Rows are points. Any point is a mix of the corners, with weights that add up to 1. It lies inside the corners' shape when no weight is negative. Say inside or outside, and name the corners with a negative weight.
In the rows, 128 means zero.

Corners:
(1): [101 235  82]
(2): [143  60 128]
(3): [ 85 232 131]
(4): [196 145 130]
Points:
[128 115 128] => inside
[162 138 122] => inside
[118 226 110] => outside (2)
[184 151 126] => inside
[131 229 104] => outside (2)
[136 161  96] => outside (3)
[132 173 135] => outside (1)
[150 167 107] => outside (3)

Corners:
(1): [156 125 155 137 156  82 142 117]
(2): [ 75 139 189 220  96  97 180  70]
(3): [134 124 130 136 126 238  83 129]
(4): [ 78 247  31  87  97  91 147  55]
(5): [100 180  62 249  69 156 156  42]
(6): [126 104 179 114  98 142 153 111]
(7): [157 112 168 121 110 156 103 185]
(8): [111  71 173 108 126 135 148 170]
(9): [179 115 146  82 132 226 166 171]
Points:
[123 146 127 153 115 144 137 110] => outside (6)
[133 117 158 123 107 159 144 122] => inside
[104 155 147 133  99 156 136 107] => outside (1, 5, 8)
[134 108 168 177  93 180 172 130] => outside (1, 3, 4)
[126 157 103 127 108 148 142 108] => outside (2)
[128 147 135 104 122 131 144 121] => outside (5)
[128 139 148 102 123 116 163 143] => outside (3, 5, 6)

Corners:
(1): [103 236 101 135  76  77 137  83 111 119 120 185]
(2): [ 80 215  52 167 133 171 116  56 156 102  66 162]
(3): [180 161 188 169 149 110 110 199  52 158 136  40]
(4): [ 87 249 130 190  94 108 104 160 175 121 115 103]
(5): [120 183  58 114 100 157 157 216 184 127 122 155]
(6): [186 147 136 170  99 111 215 137 114 173 139  20]
(7): [ 91 193 106  92 197 144 177  81 158 152  13 149]
(8): [ 99  76 176  99  80 127 112  71  22 123 109 150]
(9): [104  20 145  91 209  81  87  96  92 132 142  90]
(10): [163 156  75  60  63  65 134 155 155 102  12 201]
(11): [159  95 193  97  77 146 175  65 193  82 162 101]
(12): [135 175 138  68  87  90 112  79 137  77  35  23]
(13): [ 89 131 118 187 217 110 160 186  83 143 159  55]
Points:
[141 160 114 101  98 105 137 126 138 120  74 133] => outside (13)
[ 99 124 118 111 126 104 119  97 129 102 118 133] => outside (3, 6, 7)
[123 170 113 123 115 117 143 106 127 123  82 116] => inside
[119 165 137 145 143 108 119 112  88 133  95  62] => outside (5, 10, 11)
[137 133 131 108 122 114 147 113 124 120 103 108] => outside (4)
[121 146 130 136 147 116 132 128 114 129 116 100] => inside

Corners:
(1): [129 151 161 133  93 166 138 142 126 145 107  99 112 151 108 117 141 107
 132 146]
(2): [143 120 155 110 124 122 122 157 117 146 137 111  78 102 161 127 141 105
  95 152]
(3): [ 99 164 147 144  97 122 122 141 146 117 169 102 133 145 114 135  96 132
  95 153]
(4): [107 142 122 102 125  97 122 156 151 136 111  99 167  94 103 143 143 164
 110 136]
(5): [134 134 100 133 117 152 154 151 160 141 128 167 143  97 131 120 155 114
 127 117]
(6): [ 93 111  76 120 128 101 121 156 145 134 128 116 163  84 164 141 155 102
 153 129]
(7): [179 122  82 127 133 107 113 119 144 130 104 147  95 158  99  65 106 114
 129 131]
(8): [100 136 111 109  96 140 156 110 135 134 126 146 126 157 155 141 127 133
 119 129]
(9): [118 104 155 160 125 142 158 139 130 117 157 109 117 237 134 148 113 148
 118 130]
(10): [121  67  95 191 148 104 115 124 131 121 119 236 135 129 144 116 141  92
 135 124]
(11): [128 112 117 159 110 128 119  97 153 111 133 151 118 112 119 117 156 134
 135  75]
(12): [153 141 146 106 165 135 118 109 162 141 108 112 131  83 118 136 138 120
 105 150]
(13): [113 135 150 101 124 145 146 155 135 136 129 101 112  95 126 144 111 144
 108 154]
(14): [117 144 159 100 120 182 115 148 122 156 135 123 134 101 120 131 124 100
  97 101]
(15): [155 147 144 107 141 132 139 102 123 139 136 115 134  82 123 130 149 113
 125 147]
(16): [123 115 139 120 161 109 113 153 137 143 127 141 118  96 160  91 121 116
 122 140]
(17): [130 107 142 147 123 115 122 134 133 139 110 104 154 112 145 134 130 146
 114 148]
(18): [128 105  95 125 107 102  90 137 148 145 135 172 148 108 130 111 127 114
 145 132]
(19): [106 133 130 151 102 146 111 143 118  92 157  96 105 140 103 135 129 249
  63 129]
(20): [124 149 109 144  99 105  96 151 137  84 131 130 148 131 131 125 100 155
 133 126]
(21): [154 120 112 126 102 112  95 136 139  80 127 130 146  90 106  90 148 114
 140 133]
Points:
[128 136 130 137 118 140 127 125 139 128 135 138 120 140 118 119 121 134
 116 129] => outside (2, 4, 6, 17, 21)
[121 123 133 135 127 132 136 135 136 135 131 123 123 138 132 131 129 136
 112 132] => outside (18, 20, 21)
[111 130 143 124 114 140 132 143 139 133 137 107 129 122 128 138 135 142
 110 132] => outside (7, 10, 15, 20)
[131 120 125 132 120 122 121 135 138 131 125 129 131 116 131 121 133 129
 120 133] => inside
[128 131 115 140 120 125 122 128 140 115 125 129 129 120 124 117 129 141
 121 134] => outside (2, 4, 9, 14, 18)

Corners:
(1): [182  61 123  40 158 176 193 133 114  64  71  71 156 115 190  76  93  80
 138 108]
(2): [ 97 157 123 187 162 160 102 118  37 165 129  99  64  82  89 182 113  86
 122 168]
(3): [136 125  84 178 157 206 127 139 123 118  74 158 128 136 197 158  95  93
 100 139]
(4): [144 149  95 155 113  82 128 173 120  97  80  88  78 129 167 117 182  73
 183 131]
(5): [140 218 100 136 110 197 223 136  97 121 100 103 109 126 168  87 126  89
 120 139]
(6): [149 145 158 176 109  63 107 116 157 116 170 115 183  91 146 220 121  87
  90 171]
(7): [185  94 134 172 191 194 162 203 108 125  87  71 124 195 142  92 156 155
 178   7]
(8): [106 143  44 123  93 118 174 180  27  70 142 134  82 133  96 106 186 158
 187  88]
(9): [187 147 205 115  75  77 145 174  94 177 139 123 169  74  16 109 208  49
  82 118]
(10): [112 147 160  86 131  64 126 154 161 121 140 166  94  72 122  99  88 118
 168 209]
(11): [142 140  21 160 131 155 158 140  62 154 172 104 117 179 205 118  65 140
 127 166]
(12): [120 152 228  89 119  92  59 131 189 127 177 170 138 135 120 138 138 139
  91 229]
(13): [116 154 141  62 192  98 111 162  67 152 189 158 139 100 111 130 206  51
 168 167]
(14): [130 184  73 169 126 171 121 136 136 124 148 126  76 150 127 169  91  50
 127 162]
(15): [138  98 118 171 107 161 140 162  47 236 186 151  95 171 192  91 119 178
 218  57]
(16): [156 162 109 159  93 149 181 108 171 130 107 131 142 108 122 103 155  41
 100 188]
(17): [142 153  91 107 138  97  83 121 215 177 136 139 153  94 143 231 145 159
 168 186]
(18): [179 183 121  87 113 164  18 137  91 145 186 113 166  88 130 112 151 206
 118 125]
(19): [164 126  41 123 135 115 167 163 112 183 130 132  51  77 131  97 193 171
 120  64]
(20): [111 146  69 106 205 230 157  53  57 148  26  53 137 147 198  99  46 121
 176  75]
(21): [187 171  60 175 161 110 161 114  62  75  70 124  58 101 146 198  73  56
 187 123]
Points:
[149 147 118 161 120 135 127 146 102 149 128 123 117 129 134 137 145 134
 136 116] => outside (1, 10, 13, 14)
[129 156  89 171 116 129  84 116 131 155 119 149 112 104 133 194 136 126
 129 144] => outside (1, 5, 7, 10, 11, 13)
[133 121 114 158 157 157 145 129  98 149 119 120 100 143 169 118 104  94
 158 126] => outside (5, 8, 9, 17, 18)
[140 139 109 148 125 141 143 128  78 142 121 118 113 110 148 125 113 110
 127 134] => outside (7, 13, 14, 17)
[142 146 122 129 140 133 125 147 101 131 134 121 129 124 140 139 131 104
 146 137] => outside (16, 19)
[142 157  85 132 131 144 143 134  83 137 117 124 111 116 144 131 117  86
 158 147] => outside (6, 7, 12, 19)
[133 153 109 130 132 121 127 146 106 147 143 128 120 106 129 129 142 112
 144 143] => outside (1, 12, 21)

Corners:
(1): [ 90 186 136 103 111  71  62 117 151 170 143 116 167 112 111 160 115 149
 125 193]
(2): [128 122  66 146 120 147 176 111  81  97 133 120 157 151 172 124  92 157
 151 112]
(3): [114 161  87 128  72 127  95 116 129  68  72 112 183 167 177 141 132  89
 120  95]
(4): [140  89 116 126 149 124 106  97  65  80 122 123 158 188 125 132 126  76
 118  81]
(5): [ 80 132 150 144 163 141  75 173 249 102 169 122  97  94 121 130 114 131
 123 166]
(6): [ 73  84 164 133 115 113 154 183 128 129 167  75 146  78  92  78 147  67
 169 144]
(7): [112  96 141  67 101 139 147 125 125 146 108 115 127 129 130 118 196  94
 135 141]
(8): [178 151 113 116 137  91  60 214 187 149 113 123 139  95 122 149 117 148
 121 191]
(9): [100 171 156 158 153  85  86 153 167 130  93 161 134  65 158 162 146 138
  78 166]
(10): [124 134 113 146 152 140 138  62 129 135 128 108 203 140 156 118 139 109
  86 118]
(11): [119 100 179  87 156  93 123 123 147 103 136 146 140  46 119  88 125  79
 155 111]
(12): [100 116 177 134 116 166 104 132 120 131 126 111 142  50 113  75 181 118
 146 182]
(13): [177 147  88 151 137 129 175 103 120 113  54  92 126 193 167 135  83 124
 116 112]
(14): [110  15 179 104 126 126 106 160 146 113 114  93 167  95  70 113 139  85
 164 172]
(15): [103 139 134 101 149 138  73 153 164 183 122 104 137  60 122 189 121 162
  70 161]
(16): [109 109 137 147  83 126  82 147 150 167 154 154 137 125 128 120  71 130
  79 175]
(17): [123 100 180 158  93 100  96 158 161 105 155  84 133  68  85  90 146 163
 111 139]
(18): [180 118 115 133 120 143 175  69  81  63 137 121 129 175 167 170 117  57
 103 132]
(19): [190 149  78 133 139 151 183  90 129  51  85 179 151 172 108 163  83  97
 100 108]
(20): [183 102 145 169 103 157 118  69 109 128  92 135 160 151 147 192 101  89
 125  89]
(21): [ 83  57  82 123 147 114 101 107 142 159 137  91 103  45  56  87 169  94
 165 168]
Points:
[145 133 126 129 111 134 107 125 127 113 105 126 146 147 142 154 121 123
 111 139] => outside (6, 10, 11, 21)
[122 129 118 141 122 128 111 132 148 125 115 113 147 114 129 141 115 125
 112 149] => outside (4, 7, 11)
[121 120 129 114 125 125 114 132 136 132 121 117 143 112 127 135 134 120
 122 145] => inside
[129 126 136 129 129 125 116 124 153 118 122 123 145 109 125 133 129 108
 113 146] => outside (2, 4)
[121 131 128 129 125 116 108 124 140 119 119 117 148 116 130 134 119 114
 122 140] => outside (7)
[114 112 146 132 134 122  90 176 155 111 134 120 152  87 114 107 129 127
 124 149] => outside (1, 7, 13, 18, 20, 21)
[119 110 142 125 124 122 100 128 141 131 121 110 143 103 119 129 139 106
 123 148] => outside (2, 19)
[126 118 125 136 126 133 120 121 130 117 119 110 146 118 126 135 133 116
 126 140] => outside (11, 16)
